Each row of a before or after table is a point. One or more steps were done to the points. Then noise was added and the rows were shuffled. The steps act on how far a point lies along the listed directions, d1 being the first. What was done? A step turns or swaps two directions, mirrors them in a line or flattens them onto one, adds a multiple of one to another, or multiplies one. Angles are multiples of 10 degrees, from the lower direction toward the higher: turns from -170 to 170, lines from 10 to 170 but not 90. Use the fewest steps. Two steps may share a direction if one is a turn and the other turns, adds or multiplies; they go together, in the order done. Otherwise the lowest direction goes first.

Directions:
(1): [41 22]
(2): [ 22 -41]
Before:
[[ 10 -62]
 [-71   1]
 [ 33  11]
 [-18 -24]
 [  9 -41]
 [-18  -2]
 [ 39   1]
 [ 15  31]
 [ 58  -9]
 [ 35 -30]
 [-48 -10]
 [ 15 -44]]
After:
[[-39   5]
 [ 12  51]
 [-63  12]
 [-48   0]
 [-12 -33]
 [ 23 -25]
 [ 25  64]
 [-41 -19]
 [ -3 -35]
 [-18  24]
 [-30 -50]
 [  4  16]]
Steps: turn d1 and d2 by 110 degrees

Directions:
(1): [ 26  -4  29 -40 -11  57]
(2): [ 69  24 -25  20  11  -2]
Before (10 x 6):
[[ 14  -1 -17   1   3   4]
 [  1  26  -4  -6  19  21]
 [-11   5  -9  29   1 -40]
 [-14  -8  -7  -5   1  -5]
 [-40 -31  11 -26   8   5]
 [113  42 -33  13   6  24]
 [ 11  13 -29  47  -4 -28]
 [ 83  35 -44  29  20  -8]
 [  9  11 -24  37  17 -40]
 [ 24  -7  33 -47   6  29]]
After:
[[  14    0   -9   -8    0    8]
 [ -97  -27   24  -27   -8    4]
 [  46   -2  -21    6   24    0]
 [-122  -23    6   -4  -15  -32]
 [  11   -4   33  -21  -16   30]
 [  -4    2  -19   17   24  -57]
 [ -20  -12  -11   -7   -2    2]
 [ -24   20   -9    1   20    2]
 [ -18  -15   37  -30   -5   35]
 [ -25  -14   26  -18  -26   40]]
Steps: turn d1 and d2 by 170 degrees

Directions:
(1): [-25  39  17  47 -15 -42   5 -14  17  50  49]
(2): [-36   7  34  52  23   8  49 -22 -26 -42 -29]
Before (9 x 11):
[[-36  13  22  69   3 -18  11 -26 -12   1  13]
 [-38  52  14  29 -20 -33   6   0  25  47  67]
 [ 42 -32 -29 -90 -14  13 -51  23  19  21  -2]
 [ 17  -5 -12 -16   7  -2  -7  41  -6 -16  -5]
 [-33  28  25  51  -5 -40  43  -9  11  10  20]
 [-22  -3  16  42   8  -1  24 -25 -11 -10 -18]
 [-20  26  -4  35 -40 -40 -20  -7  32  55  48]
 [-46  25  18  42  10  -3  55 -14 -20  18 -18]
 [ 53 -33 -36 -65   2  -3 -36  14   9  19  -6]]
After (9 x 11):
[[  2  24  -9  -5 -32 -46  -8  14  34  54  48]
 [  3  -3   3   7  21   4   8  32 -18 -38 -15]
 [ -6   8  -8  30 -16 -26 -28 -10  11  38  35]
 [ 28  16 -56 -36 -71 -49 -88  24  68 111  86]
 [ 13 -26  -3 -51   0  21  -9   5  -4 -14 -24]
 [-18  -1  12  36   8  -6  17 -20  -8   0 -12]
 [-27  17   0  10  -4  -9  26  -1  -6  43  -2]
 [ 15  40 -41 -51 -56 -44 -68  38  65 115 113]
 [ 26 -30 -10 -26  17   4  -3  -1  -8 -17 -28]]
Steps: add -1.5 times d1 to d2

Directions:
(1): [ 13  34 -26  18 -22 -38 -23   9 -68   3 -68 -10 -38  -1  17 -47 -31 -19]
(2): [ 24 -43  11 -20 -27   8  17 -19  20 -20  -5   9 -80 -55  30  11 -33  51]
(3): [-31  16 -24   7 -30  54  30 -31   1 -47  19 -58  33 -20   0 -37 -54 -14]
(4): [-60 -13  26   4 -76  -6  -5  47 -12   8  12  44   2 -33 -57 -20   3   0]
(5): [  2 -54 -17  70  41 -39  46  19  11  -6  -5  14  30  -8  -1 -52 -12  38]
Before:
[[ -37  -34   17   35  -62   -4   29   69    6   12    7   38   21  -43
   -46  -46  -26   24]
 [  -2   77  -25   21   39  -32  -65   -3  -38   14  -48  -19   46   67
   -24  -11   30  -53]
 [ -17   -6  -22   22   17    3   23   14   21    2   26   28   50   30
   -33    1   15  -18]
 [  21   74  -13  -28   10    9  -38  -17  -38   15  -16  -35   36   24
     0   17    1  -44]
 [   3  -36   31  -49  -54    7   -6   10   11   -6   -4    8  -70  -43
    32   28  -19   17]
 [   1  -11   -9   19  -28    3   25   -1  -13   -9    1   -5   -1  -44
   -10    2  -37   -6]
 [  -6  -25  -28   17   -7   19   37  -27   -1  -54  -19    1   -2  -22
     7  -67  -29   37]
 [  -4   55  -10   17   33  -59  -22   25  -40   34  -35  -10   16   45
    14  -15   35  -19]
 [  31   92  -12  -47    5    5  -56   11  -58   24  -58   -3  -24   41
   -11   27   19  -83]
 [  24  -95   16    9  -30  -23   30   16    7  -26  -19   45 -113  -53
    27  -12   -8   81]
 [  -1    2   24  -38  -12   -3  -52   12   -6   23   15   59  -15  -12
    -9   33   25  -12]
 [   0   76  -19  -34  -31   24  -42   -5  -75    4  -27  -43   -6   24
    22  -10    4  -56]
 [  44   60  -42    7   23   20  -23  -30  -24  -15  -26  -52   45   60
    37   11   -4  -70]
 [   6  -41    4   45   33   10   51  -27   36  -37   -1   -7  -10  -22
     4    6  -16   51]]
After:
[[  28   93  -13  -45    2   10  -55    8  -57   19  -56  -10  -22   39
   -10   24   14  -84]
 [   7  -41    7   45   35    7   50  -25   34  -35   -1   -3  -12  -23
     5    9  -13   53]
 [   3  -35   29  -49  -54   11   -5    8   12   -7   -3    6  -67  -41
    31   26  -20   16]
 [ -36  -35   17   34  -60   -5   27   69    6   13    6   39   20  -42
   -46  -46  -25   26]
 [  -7   57  -14   17   30  -52  -17   22  -39   27  -33  -16   21   42
    13  -19   29  -20]
 [  21  -93   14   10  -34  -17   33   12    8  -31  -18   37 -110  -56
    27  -15  -14   80]
 [  -6    4   21  -37  -18    5  -48    7   -6   16   17   51  -10  -14
    -8   28   16  -14]
 [  -1  -27  -25   15   -3   11   32  -21    0  -48  -22    9   -9  -19
     6  -61  -22   39]
 [  -3   77  -26   22   37  -30  -64   -5  -38   10  -47  -22   48   66
   -24  -12   27  -55]
 [  22   74  -12  -29   10    7  -40  -17  -38   16  -18  -35   35   25
     0   17    1  -43]
 [   4  -13   -6   20  -25   -2   24    1  -12   -5   -1    0   -3  -44
   -10    4  -33   -5]
 [ -17   -6  -22   23   17    3   21   14   20    3   25   28   49   29
   -33    1   16  -18]
 [   2   75  -18  -35  -29   20  -44   -3  -75    8  -27  -39   -8   24
    22   -7    9  -56]
 [  45   59  -40    5   27   16  -26  -27  -23  -11  -29  -46   42   62
    38   14    0  -68]]
Steps: multiply d3 by 0.7

Directions:
(1): [-53  54 -18  -7  21 -13 -13  17  16 -10  12 -50  -7 -30  50   9   8   7
   0  35 -51 -17 -24  86]
(2): [-14  12 -51  13 -55   4  39  33  -8 -59 -11  46  21 -10  18  32  43 -28
  33  -7  27  34 -63  -1]
(3): [-41 -11  49  27  -5 -58   7 -19  40  49 -19   7  20  35 -10   2  30 -12
  70  63  16 -17 -23 -11]
(4): [ 22  62  38 -37  12  16 -22 -39 -64  19 -10  12  -4  15 -49  15  49 -40
  23 -23 -51  19 -29  10]
(5): [-70 -15 -58 -16  29  -5  19   5 -23  50   6  11  -5  62  22 -17  -2  15
 -30 -12 -46  36 -29 -52]
Before (8 x 24):
[[-33   0 -18  -1  -8  -7   2  -1  -8  25   1  15  18  28   0  -7   4 -20
   13 -14  -7  17 -19 -19]
 [ 60 -10  24   4  -5  32 -12   3  10 -28  -1  -5  -9 -40  -2   1 -23  14
  -26 -20  35 -19  37  -1]
 [-13   7   1   0  -9  -4   3  -5 -19   6 -18  29  14  11 -11   2  22 -17
   16  17   1   6 -27 -15]
 [ -8 -18  10  20 -25 -18   8   4  35   0  -8  28  17   5   0  12  23 -11
   45  25  33   4 -17 -10]
 [  4   4  41  -6   1  -2 -14 -20  -9  31 -14   7  -3  19 -22   9  12  -7
   24   8   4   4   4  -9]
 [ 19  12  16   2  -5  12 -10  -9  22 -18  -1  -3  -1 -27   3   7  -4   8
   14   3  13 -25  21  20]
 [  8  -7  33  -5  18   7 -27 -22  13  34   8 -33  -3  10  -9 -18 -13  10
   -7  13 -12 -23  33  15]
 [ -9  -9  21  -4  19  -7   5 -22  -7  34  -3   2   0  17 -18  -9  16  -5
    6   6  -7   2   3 -37]]
After (8 x 24):
[[ 122    6   60   21  -50   38  -15   11   31  -94  -10    0    3 -100
   -16   26   -7  -12   15  -11   90  -41   41   46]
 [ -77  -15  -41  -14   27  -11    5   -7  -23   76    8    8   11   70
     7  -27  -12   -1  -15  -21  -45   30  -21  -51]
 [ -41   -9  -17   -4    9   -7   25   -6  -19   34   -4   22    2   37
    -4   -3   30   -9    7   -1  -14   26  -29  -57]
 [  16  -24   57   15    2  -18  -21  -19   46   22   -5   -3    5   -4
   -15   -3   -3    2   33   31   30  -24   27    3]
 [  67   24   53   15  -34   17  -19   -8   38  -64   -6   -6    7  -74
    -9   24    4   -4   39    9   50  -46   32   57]
 [  10   10   34    0  -19    0   -4  -10  -10    8  -19   17    4    7
   -17   20   24  -16   36    6   17    8  -12   -2]
 [   6    9  -10   13  -42   15    9   12    9  -38   -5   14   22   -9
     5   18   33  -20   31   10   24    5  -28   23]
 [ -20   -2   14   -8   20   -7   -9  -19  -20   43  -13   10    6   29
   -14  -17    2   -3   -6   17  -21    1   -3  -25]]
Steps: multiply d2 by -1; multiply d5 by 3
